Rows are points. Before rounding, the points of a table are all equally far from one centre. They may lie mostly on one side of it. Where is the centre, to within rounding?

Points (5 x 2):
[[ 44  -2]
 [-40 -43]
 [-17 -67]
 [ 32 -62]
 [ 49 -32]]
Centre: [  3 -25]

Points, 11 rows:
[[-84 -39  22  14  49 -71   3 -11]
 [-56  18  21  34  57 -67  -5 -11]
 [-65  26   7  38  59 -30  19  11]
 [-53 -17   0  29  72 -64  21   2]
 [-51  13 -41  24  21 -72  32  -2]
 [-75 -26   0  32  39 -53  51 -26]
 [-42  -3  -8  35  84 -48  -1  -8]
 [-76   0   2  34  25 -81 -16  -2]
 [-74 -40  21  15  60 -54  34   2]
 [-65 -32   7  30  44 -36  49 -53]
 [-33 -29  22  22  60 -74  35 -13]]
Centre: [-34 -16   1  -5  13 -18  -2 -14]

Points (17 x 14):
[[  26    3  -13    7    6  -33   26    7  -44  -11   62   43   46  -74]
 [  24   -9   47    3   -1  -16   16   20  -22  -20   54    6   63  -87]
 [  -2  -14   16  -35  -11  -40    9   30  -49  -24   26   31   59  -91]
 [ -38  -16   44   27  -26  -20   47   26  -61  -26   29   14   52  -78]
 [  24  -14   30   23   17  -10   16   11  -18  -26   81   -2   53  -54]
 [   1    4   37   -1   13  -46   69    2  -43    2   39    4   27 -103]
 [   9   15   34  -30  -19  -31   -3   27  -43  -21   27  -14   51  -92]
 [  35   -6   23   28    4  -15   38    6   -3  -10   46    5   35 -105]
 [   0   11   16   20   16   -9   14   32  -21  -29   28   11   40 -121]
 [   8    2   25   19   31  -27   18   12  -25  -31   53    7   58 -102]
 [   0   17   -6   20  -19  -52   21   29  -38  -22   35   23   43  -87]
 [  -6   -1   28  -46   -2    1   -5   44  -39   -2   40   -1   32  -84]
 [  29  -11   32   -4  -17  -47   27   -3  -63  -33   61   16   47  -73]
 [   1  -19   47   -4  -12  -41   21    7  -52   20   30   16   64  -86]
 [   0    9   60    6   20  -53   11  -19  -20   -7   46   13   49  -64]
 [  23    4    4   14   -2  -13    8   30  -85  -26   46   10   59  -83]
 [  24  -12   33   -1   -3  -41   35   17  -43  -35   64   32   39  -76]]
Centre: [  1 -18   8   2  12  -6  24  -7 -41 -22  -3  -5  17 -46]

Points, 29 rows:
[[ -47  -30  -31   56   18  -66   17  -24   -2   -4   39    1    7  -40
   -74  -51  -49  -25    8    9  -12   -5    4  -14]
 [ -38  -24  -71   -8  -27  -80  -35  -67  -15    0   53    4   -2  -53
     2  -50  -20  -40  -21  -30  -67   23    6  -22]
 [ -67  -33  -56   35  -55   -5  -34  -31  -31   47   41   -5   19   -2
   -14  -92  -24  -16   38   -6    2  -16  -15  -30]
 [ -35  -12  -37   71  -69  -79  -23  -63    4   -9   18    3  -21  -70
    24  -43  -36  -32  -23  -21  -69  -54  -46  -35]
 [ -43  -47  -81   10  -42  -67   21  -24  -16    1   63   -1  -25  -59
   -30  -76   -8  -24   14   17  -23    2  -14    0]
 [ -68  -59  -47   89  -30  -98  -22  -61  -57   21   34  -25  -25  -42
    11  -20  -16  -39   42   -8  -54   12   -8   51]
 [  -9  -22  -60   18  -79  -70   -5  -20  -31    0    3   -1  -13  -19
   -39  -47  -21  -48    1   -2  -13  -56    1   -9]
 [ -24   16  -61   85  -41  -66  -17  -34  -32   31   40  -14  -19    1
   -77  -59  -15  -32   11  -26    0  -30  -40  -63]
 [ -57   31  -15   16  -65  -35  -34  -39  -33   15   37  -32  -38  -73
   -19  -99  -54  -10   34   -9  -79  -27  -48  -31]
 [ -15   31  -82    1  -32  -88   -9  -39  -39   -7   45  -21   -8  -11
   -48  -75   13  -44   30  -58  -18  -37  -25  -27]
 [ -61  -36  -52   26  -44 -103  -19  -50  -57    4   29  -56  -38  -56
   -16  -38  -25  -31   -5   -9  -60   -3  -35  -44]
 [ -39  -30  -23   41  -53  -75   17  -82    4   36    3  -15   34  -31
   -12  -50  -42  -23  -16  -35  -27    8  -12    3]
 [ -36  -66  -99   45  -14  -76  -12  -77   -7    5   37  -14  -38  -14
   -22  -14  -20  -17   10   -2  -15   14   35  -32]
 [ -51   13  -85   49  -10  -52  -37  -93  -62   26   15    2  -35  -32
   -30  -84  -10  -32  -29  -24  -34  -21  -13    1]
 [ -41  -45  -61   25  -41  -87    6  -28  -16   43    0  -15    0  -75
    -8  -52  -19  -21   34   -6  -66  -10   24  -55]
 [ -18  -53  -57   71  -29  -90  -49  -59  -36   14   36   32  -35  -62
    -8   -3  -16  -28   23  -27  -24   43   17  -45]
 [ -81  -37  -71   61  -57  -74   13  -51    2  -12    7  -34   -7    2
    -7  -72  -15  -32   59  -15  -11  -33  -23    9]
 [ -62  -26 -103   19  -16  -72   32  -55  -27    2   36  -33  -45  -69
   -41  -10  -16  -10   60   10  -10   10  -26  -35]
 [ -73  -22  -40   15  -66  -55   -4  -65   -8   -3   46  -13  -33  -36
    -8  -59  -21  -33   48   19  -20  -43  -45  -37]
 [ -46  -28  -23   33   -9  -61   11  -72  -18  -39   37  -30  -12  -66
   -37  -46  -64  -10    7   14   -6  -12  -12   -7]
 [ -21  -28  -71   46  -12 -121  -34  -60   16   18    1  -40   19   -5
   -11  -54   35   -8   41   12  -21  -27   22  -15]
 [ -60   -4  -77   17  -25  -80  -44  -52  -43  -43   29   11  -33  -40
   -25  -59   12  -40   19   20  -61   10    3  -35]
 [ -57  -43  -50   13  -17  -86   -7  -43  -29    6  -10  -31  -40  -12
   -15 -105  -28    7   23   23  -36  -29  -43  -33]
 [ -80   -3  -80   45  -20  -84  -15  -69  -13    3  -16    0    2  -67
   -53  -19  -11  -10   11   -7  -18  -11  -32  -11]
 [ -50  -15  -37   38  -44  -54  -10  -27    0   23   33   39  -22  -58
   -24  -61  -20  -54   36   34   -5  -40  -37  -34]
 [ -50  -61  -34   49  -19  -62  -26  -63  -13   13   15  -36  -52  -39
    -1  -26  -32  -44    4    9   45   -2   -2  -56]
 [ -60  -54  -51   59  -16  -64   -1  -66  -59  -12   49  -12  -58  -32
    41  -60  -29   18   25   18  -55  -16  -15  -59]
 [ -83    9  -37   23  -28  -92  -23  -12  -34  -14   21   -7   12   -6
   -39  -21  -19  -14    5    0  -33   21   16  -36]
 [ -50  -26   -7   19  -75  -67  -52  -38   32  -20   -3   -6   -1  -41
    21  -36  -10    8   21   -6   18  -40   -1   -1]]
Centre: [  8  10 -33  54  10   1 -18 -12  -1  10   3 -39 -43 -19  19 -15  16 -10
  34 -26 -51  13 -38   1]

Points:
[[-30  36  52 -55 -35  -8  12 -28  -4   1 -30 -12 -83 -79 -71  -5  72 -31
  -33  -1  64  63  43 -25]
 [-72  19   0 -31  -7 -47  18  -2 -37 -20 -48 -23 -34 -73 -41  35  68 -14
  -48  16  51  68  58 -27]
 [-24  36  25 -43 -13 -28  34  -8 -55  31 -57  -7 -69 -55 -57  26  80 -16
  -44 -11  45  67  73 -32]
 [-14  18  33 -17 -26   9  -2 -13 -44   2 -36 -42 -51 -98 -24  -7  74 -33
  -14 -28  13  60  36 -17]
 [-37  55  40 -25 -33 -56 -10 -14 -70  30   1   3 -69 -78 -55  -9  89 -17
  -29   8  52  50  42  10]
 [-34  -2  -3 -15 -18 -39  12 -31 -60   8 -43 -42 -74 -94 -48   7  29 -34
  -66  17  45  31  54 -15]
 [-44  16  14 -50 -30 -20  50 -35 -37  40 -32 -28 -57 -65 -33  66  32 -38
  -44  20   6  19  21 -24]
 [-59  32  10 -41   8 -32  51 -13 -35  35  -9 -11 -17 -91 -58  12  68 -26
  -27  -1  56  84  73  -6]
 [-36  10  26 -66 -58 -33  45 -52 -30   0 -31  -4 -43 -68 -47  24  58 -40
  -45  14  59  54  34  15]
 [-30  61  12 -23  -9 -46  12  25 -36 -25 -14 -41 -65 -71   2  36  41 -56
  -28  27  51  58  54  -5]
 [-48  28  54 -10 -54 -30   0 -38 -39 -16 -32 -36 -45 -52 -31  34  71 -39
  -43   3   0  44  74  -7]
 [-40  29   2   3  -5  -9  40 -10 -84 -16 -23  -7 -39 -52 -30   6  40 -30
  -39 -14  21  28  76 -19]
 [-40  56 -15 -42 -26 -23  12 -32 -25  -5 -43 -24 -81 -74   9 -11  81 -14
  -34  29  23  44  25 -10]
 [-48  -4  30   0   6 -23  11 -26 -58  10 -78 -40 -47 -82 -33  35  51 -25
  -32 -14  46  32  81  -6]
 [  7  61  20 -29 -42 -24  40 -41 -54   2 -46  -9 -37 -81  -7  35  67 -37
  -30 -13  34  66  57   8]
 [-29  28  -5 -38   4 -52  18 -31 -64 -15 -21 -11 -72 -83 -52  -3  37  -4
  -67  14  37  62  27   2]
 [-20   5   2 -69 -28  10   4 -13 -53  15 -20 -23 -39 -65  12  -6  65 -47
  -64  11  41  40  49 -11]
 [-37  39 -16 -57   6 -31  28 -13 -56 -24 -36 -15 -59 -80 -39  16  27 -18
  -34  12  75  37  25   4]
 [-42  36  17 -46   9 -50   4 -20 -56 -13 -28  -2 -52 -88 -55  33  34 -33
   -4  24  59  75  44   5]
 [-21  29 -24  -5  43 -24  -4 -10 -57 -11 -30 -28 -38 -24   4   8  42 -49
  -37  -3  53  66  35 -40]
 [-90  16   9 -26  24 -22 -19   2 -32   9 -24 -44 -45 -72 -14   7  43  -7
  -59 -23  61  56  56 -32]
 [-35  45  -9 -19  -2 -30  43 -31 -47  33 -21 -22 -46 -48   0  31 107 -50
  -37  13  19  38  36 -15]
 [ -5   2  17 -30 -12 -30  47   0 -43   3 -21 -57 -72 -37 -57  32  54   9
  -88  34  26  46  70 -25]
 [-63  42   3 -22   9 -24  28  14 -13  33  -5 -15 -92 -41 -20  21  68 -40
  -34   0   8  44  89 -36]
 [-26  22  -3 -41 -45   4 -13   4 -60  26 -47 -56 -74 -67 -18  20  57  13
  -39  17  39  50  52 -40]
 [-28  30  15 -24  -1 -42  41 -33 -24  11 -26 -24 -28 -69 -46  13  69 -37
  -29  59  69  35 121 -27]
 [-37  17 -18 -31 -23 -27  10  -7 -63  17 -49 -43 -30 -80 -58  17  53 -43
  -17  -5  41  63  70  23]]
Centre: [ -4  26  21   6  -9 -22  -4  -9  16  39 -17  -1 -25 -37 -27  14  28   7
 -33  18  45  32  40  10]
